Each row of a before or after table is a point. One or more steps were done to the points. Then noise was added and the rows were shuffled. The steps act on columns, c1 being the first. Name the steps. A step turns or swaps two columns, mirrors them in a line or flattens them onto one, adds a multiple of one to another, or multiplies or shifts one. Angles are multiples of 10 degrees, from the lower column toward the higher: turns from -170 to 170, lines from 10 to 170 but not 90. Use the fewest steps. Two steps may share a column if one is a turn and the other turns, adds or multiplies; they go together, in the order done. Otherwise the lowest column goes first.
In the rows, 128 means zero.

Before:
[[126 119]
 [159 184]
 [134 207]
 [140 193]
 [122 123]
 [109 133]
 [137 114]
 [108  89]
 [135 135]
 [154 112]
 [145 199]
 [115 118]]
After, 12 rows:
[[112 128]
 [157 124]
 [121 198]
 [129 134]
 [127  84]
 [132 119]
 [108 211]
 [119 196]
 [113 108]
 [144 111]
 [136 192]
 [126 119]]
Steps: turn c1 and c2 by 20 degrees

Before, 14 rows:
[[107  99 124 124  82 140]
 [155 116 157 137 162 122]
 [ 85  83 113 114  97 157]
 [118 137 146 120 153 160]
 [ 65 101 114 133 157 162]
 [ 65 136 123 105 149 137]
 [208  90 107 108  32 159]
 [127 120 119  97 147 138]
 [ 96 115 139 110 158 127]
 [125 104 137 108 158 184]
 [139  63 161 116  58 150]
 [ 67 124 102 143 160 129]
 [108 135 169 121 143 150]
 [ 90  87 158  98 146 126]]
After (14 x 6):
[[ 90  88 158  92 114 127]
 [154 115 156 103 153 124]
 [105 100 125 169 111 143]
 [119 136 146 135 174 159]
 [108 134 168 132 159 152]
 [ 64 135 122 107 133 137]
 [127 120 119 104 126 139]
 [ 69 124 103 114 162 129]
 [ 67 101 115 141 190 163]
 [ 84  81 113 171 128 158]
 [ 95 116 138  92 132 128]
 [126 102 138 149 196 184]
 [208  90 105 218  87 158]
 [139  63 162 193 101 150]]
Steps: add 1.5 times c6 to c4; turn c4 and c5 by 50 degrees

Before:
[[139 128 128 120 118 164  74 104 107 188 178]
 [129 113 174 156 114 140  57  67  77 181 107]
 [133 131 124 158  97 121 110 100 120  88 139]
 [148 182 102 162 154 110 114  92 118  96  88]
 [142 115 164 184  92 145  74 132 100 207 160]
 [ 90  82 142 135  97 151 129 175 139 107 107]
 [ 92  71 129 159 136 153 140 139 137  97 135]
 [139  73 175 134 100 146 140 128 175 119 159]]
After, 8 rows:
[[122 116 156 184 148 147  74  97 166 208 158]
 [162  71 119 159 115 154 140 126 121  97 134]
 [138 111 152 157 185 141  57 156 192 181 107]
 [ 98 182 111 162 138 111 115 168 128  95  88]
 [138  75 189 132 148 146 139 107  99 119 157]
 [121 133 124 157 169 120 109 122 135  88 142]
 [171  81 131 138 114 152 130  73 122 107 107]
 [114 127 125 121 152 164  75 136 148 188 177]]
Steps: turn c3 and c9 by 160 degrees; turn c1 and c3 by 160 degrees; turn c5 and c8 by 130 degrees

Before (10 x 18):
[[163  93 133 113 157 137 146 133 151  90 154 149 132 140 105 194 176 194]
 [147  94 115 133 174 155 139 136 120 180 146 126 117 140 114 138 122 138]
 [160 123 147 158 147 153 145 120 119  89 144 128  87 133 117 129 164  94]
 [158 104  92 130 202 122 139 133 120  95 152 144 124 148 101 118 103 106]
 [144  97 145 114 135 181 137 130 118  89 152 152 129 141 113 142 167 100]
 [147  92 146 177 107 107 147 132 127 103 167 140  53  65 104 124 175 119]
 [173  96 132 124  97 163 127 129 106  99 125 142 112 147 123 160  73 104]
 [146 125 134 136 109 163 130 157 117 104  80 141 135 108 137 131 161 109]
 [149  98 148 158  96 105 129 139 107  94 147 132 120 144 101 119 159  99]
 [165 110 104 141 130 179 126 121 125 137 141 142 124 151 110 122  92 134]]
After (10 x 18):
[[165 111 105 140 129 180 126 120 120 137 138 143 121 151 110 121  93 136]
 [158 105  91 129 204 123 139 133 112  95 145 144 123 150 100 116 104 107]
 [149  95 148 161  99 105 129 140 102  95 134 133 117 144 102 119 160  99]
 [148 125 134 134 112 164 130 155 140 105  81 143 139 110 137 129 159 113]
 [144  96 144 113 136 181 137 130 108  87 145 151 125 143 114 141 167  99]
 [158 123 147 156 146 153 146 122 114  88 139 125  62 132 116 128 164  93]
 [175  96 132 123  96 164 128 129 112  97 117 140 104 147 123 160  71 104]
 [163  92 134 113 157 138 148 133 136  92 162 147 133 142 104 193 176 192]
 [145  94 112 133 173 153 140 135 113 181 139 125 109 139 113 137 122 137]
 [147  92 148 178 105 107 148 133 108 101 159 140  10  65 107 123 176 119]]
Steps: turn c9 and c11 by 30 degrees; multiply c13 by 1.6

Before (10 x 32):
[[153 103 107 142 123  75 134 188  51 117 113  74 120  78  89 123 153 150
  151 149  91 102 196 112 151 141 131  67  89 171 147 100]
 [136 141 139 152 149 156 138  92 139 160 150 171 135  93 153 165 143 142
  108 106  94  59 155 148 129 141 115 139 126  96 131 159]
 [156  96 146 142  87 151 131 143 107 146 137 122 181 155 132 116 121 120
   89 117 139 151 121  97 120  96 151  95 143 131  63 118]
 [128 137 173  93  74 159 118 192  79  82 101 144 156  87 164 127  76  96
  106 108  73 137 183 156 130  88  98  90 124 120 148  74]
 [136 160 143 152  57 163 107 173  99  94 166 131  83 138 120 124  88 106
  139  87  71 154 151 122  85 164 137 153  91 128  98 117]
 [127 131 131 161  61 106 175  88 129 172  63 127 139 173 107 129 137 152
  124 144 122  65 128 122  73 104 117  60 120 103 134 111]
 [122 108 106 108 127 144 150 170  42 113 129 175 100 187 157 162 145 161
   82 102 126  93 111 108 154 103 113 125 151 139 103 123]
 [124  95 150 133 135  87 107 118 119 106 107 122  86 121 161 166  73 151
  125 113 112 143 183 164  65 160  58 157 101 147  67 116]
 [145 174 172 131 123  90 120 160  96 173 138  75 178 145  83 117 133 177
   76 133  93 145 151 166  56 120 138 112 104 150 152 103]
 [145 106 180  74 162 100 124 114 148 115 113 131  75 122 171 189  44  84
  149 128 101 106 151 180 153 182 147 148 114 180  75 120]]
After (10 x 32):
[[124 107 106 108 128 144 152 175  42 113 127 172 101 190 155 160 146 159
   81 103 123 133 113 109 149 103 114 150 122 146 101 120]
 [123  97 152 137 134 101 109 117 121 108 103 122  86 119 163 168  71 151
  125 115 111 180 182 164  66 161  55 102 155 148  64 116]
 [126 132 132 163  60 155 178  89 130 172  64 123 136 173 105 134 141 149
  125 143 123 105 129 120  74 101 116 119  60  99 134 109]
 [144 104 179  72 163 112 124 115 146 111 111 128  76 121 167 191  42  83
  149 130  99 144 149 183 156 183 145 115 143 180  80 120]
 [143 171 171 127 122  83 120 158  94 170 134  76 185 140  84 120 129 175
   75 135  97 186 148 166  57 121 140 106 113 150 153 103]
 [157 104 111 143 124  83 134 184  52 113 113  69 122  79  90 122 151 151
  154 151  89 143 192 110 156 143 131  86  63 170 147 101]
 [133 159 138 153  55 139 108 177  99  97 163 129  86 141 120 124  90 106
  137  85  70 194 150 118  85 163 138  94 152 128  97 115]
 [153  90 147 142  88 143 131 147 109 144 135 120 178 155 135 117 123 117
   84 119 136 192 123  95 120  95 152 141  96 130  67 117]
 [137 140 144 148 145 142 138  92 138 162 153 169 138  95 155 168 141 144
  106 106  93  93 152 150 130 140 116 126 139  95 128 160]
 [131 134 174  92  72 180 115 191  80  80  98 143 156  90 163 127  74  97
  107 104  74 179 183 157 129  87 100 120  88 121 145  73]]
Steps: add -0.7 times c11 to c6; shift c22 by 40; swap c28 and c29

Before (11 x 64):
[[162 126 140 153 131 102 152 157  98  73  83  97  94 106 119 104 151 140
   99 119 106 136 169 155 123 164  88 170 134 153  87 104 123 110 124 170
  103 134 101 140 135 107 111 135  78  74 141 145 213  85 116 125 106 150
  152 114 129 146 103  70 137 154 129 116]
 [ 83  98 149 182 142 132 126 157 154  65  90  91 116  93  91 180 121 123
  108 155 114 130 187 117 139 122 150 162  64 182  84 123 124 140 145 117
   98 162 185 107 178 188 126 114 159 170 136 126  91 150 133 111 127 171
  129 120 112 129 157 151 159 157 112 138]
 [ 78 129 117 157 125 122 118 143 131 171 178 132 162 162 148 116 153 154
  116 132 113 134 124 111 118 148 115 135 145  99 218 120 132 158 127 114
  120 128 104 137 168 169 162 155 133  78 117  74  99 113 121 114 130 110
  126 103 146 144  98 164 163  88  78 124]
 [196 139  83 138 130  94 151 164  99  43 107  79  82  84 142  82 147 148
  102  98 108 163  90 142 160 160 125 131  97 102  97 105 135 109 121 175
   85 128 130 138 133 120 120 110 113  84 129 174 210  99 138  87  51 114
  163 135 107 143 134  81 139 147  96  87]
 [147 107 109 148 120 105 114 152  93 106  95 108  91 122 146  88 145 136
  128  97  41 127 147 146 162 154 104 148 117 116  68 125 110 128 147 150
  112 156 131 167 123  94 119 113 127 143 136 154 189  86 107  95  58 101
  152 124 144 146 108  70 124 130 119 107]
 [160 115 102 142 145  70 136 126 110  70 113 110  99 102 156 107 182 127
  110 136  99 124 146 159 180 154 111 160 136 141  76 124 143 104 129 153
   59 152 140 167 137 100 107 139  74 144 102 127 203  97 116 147  51 138
  168 133 131 137 126 118 128 143 103  65]
 [ 80 143 116 122 141 137 120 146 167 135 127 124 164 162 112 119 137 177
  152 137  93 100 115  95 134 137 109  92 154 122 196  93 115 129  87 110
  135 137 132 109 160 100 174 162 118 107 142  74  91 103 158 111 132 126
  121  98 165 139  89 194 152 103 129 114]
 [ 82 149 105 113 117 123 133 112 156 131 135 135 174 179 125  85 139 143
  104 138 137 153  96 126 143 175 129 132 113 101 181  97 110 177  98  87
  123 139 113 106 129 142 139 138 162  85 117  91  72  63 211 139 132 157
  120 107 154 119 131 170 110 120 107 115]
 [101  75 128 177 118 146 172 156 138 104 100  68 146 142 136 157 104 152
  142 132 107  88 185  93 138 130 131 142  26 219  79 113 123 155 155 137
   98 174 164 136 173 151 108 125 125 134 123  80  87 139 133  97 115 162
  152 134  83 146 142 168 178 156 180 135]
 [ 93 125 112 147  55 157  81 161 175 191 149 118 182 155 123 165 125 149
  150 124 120 141 114 133 147 177 118 121 121 100 172 113 124 134  73 112
  140 108 137 101 147 159 137 120 131 130 109  83 128 130 163 111 136 144
  112 105 154 130 135 170 120 100 146 157]
 [ 73 142 154 122  64 119  87 113 180 164 169 124 144 151 143 127 150 114
  114  91 137 125 103 122 136 130 144  98 155 108 179  97 119 134  95 113
  113 130 113  93 164 147 149 104 135 102 135  54  87 109 157  99 133 148
  124  88 163 128 115 135 107 115 118 101]]
After:
[[ 77 150 113 125 144 135 116 144 140 133 127 121 165 161 111 120 141 181
  150 139  94 100 115  99 129 138 108  88 155 123 196  92 114 127  99  86
  136 140 129 108 159 173 170 162 122 107 148  74  89  96 158 110 136 129
  118 105 164 139  91 220 153  97 133 111]
 [ 81 126 119 153 128 123 117 143 115 169 180 132 162 163 151 115 149 152
  118 130 114 132 134 113 119 150 114 133 145 103 218 120 133 154  96 119
  121 129 107 137 173 118 163 158 134  77 114  71 100 112 126 111 131 117
  127 159 148 143 101 182 164  88  73 133]
 [ 68 142 158 125  65 121  88 111 151 168 173 118 142 152 129 126 157 112
  109  94 145 130 128 124 134 136 146  98 156 109 179  96 120 134  76  83
  111 126 116  92 161 145 150 106 132  99 133  50  88 105 154 101 129 152
  127 137 165 128 120 158 109 115 122 102]
 [105  66 132 175 117 144 171 156 140 103 105  68 148 142 161 160 105 151
  138 133 108  87 145  93 139 126 134 140  25 220  81 116 124 150 140 124
   98 173 157 138 172 106 109 126 125 133 127  80  87 137 133  97 113 161
  149 151  83 144 140 153 176 157 183 132]
 [ 95 125 112 148  50 158  82 162 144 189 152 110 183 160 121 165 124 153
  153 124 124 143 126 134 145 182 122 119 126 102 169 116 126 135  60  85
  142 109 138 109 145 122 135 118 130 131 101  80 125 126 167 112 132 138
  115 123 157 129 135 196 119  96 146 160]
 [149 107 112 142 117 107 115 149 121 105  99 106  88 122 148  90 142 134
  133 101  43 136 140 148 166 157 107 145 123 115  64 121 104 128 161 169
  112 157 132 165 125 158 118 112 120 140 135 157 187  79 108  94  57  95
  150 119 140 152 108  38 127 131 117 109]
 [160 131 142 158 132  97 151 154 142  73  87  97  95 105 136 103 151 138
  101 119 108 134 138 153 123 170  85 173 132 155  82 104 124 112 128 175
  102 136  97 140 138 157 113 135  79  73 142 146 214  88 119 123 106 154
  149 121 133 147 105   9 141 154 134 118]
 [ 83 100 146 180 141 129 130 160 140  65  90  90 116  97 123 178 123 120
  104 159 119 127 125 115 141 123 152 167  68 182  83 120 126 142 105 103
   98 163 186 108 176  98 127 113 164 168 138 127  92 145 139 108 126 161
  129 175 116 128 154 168 161 158 107 138]
 [ 79 146 105 115 115 119 137 117 116 133 136 127 171 177 115  88 140 146
  104 139 137 153 117 125 144 172 129 129 115  98 183  98 115 177  91  77
  125 138 114 107 134 138 144 141 162  86 120  91  71  68 210 138 130 161
  116 123 152 120 131 229 109 122 105 114]
 [190 144  74 140 129  96 153 163 146  46 106  83  84  89 120  86 145 146
   98  98 108 165 128 140 164 158 129 128  93 108  94 102 141 105 130 182
   91 128 125 140 132 129 118 111 113  79 129 175 214 100 142  86  55 122
  164 119 104 144 134  15 147 147  97  91]
 [157 115 103 142 142  74 137 127 133  69 115 113 100 100 153 107 180 126
  110 141 100 120 141 161 182 155 108 158 135 142  78 127 140 105 145 161
   62 154 139 169 135 138 102 138  74 143 100 130 200 101 116 149  50 138
  169 111 130 143 129  84 126 147 105  61]]
Steps: add -1.5 times c36 to c60; turn c9 and c36 by -50 degrees; flatten c15 and c23 onto the line at 30 degrees; turn c42 and c56 by 130 degrees; turn c35 and c56 by 40 degrees
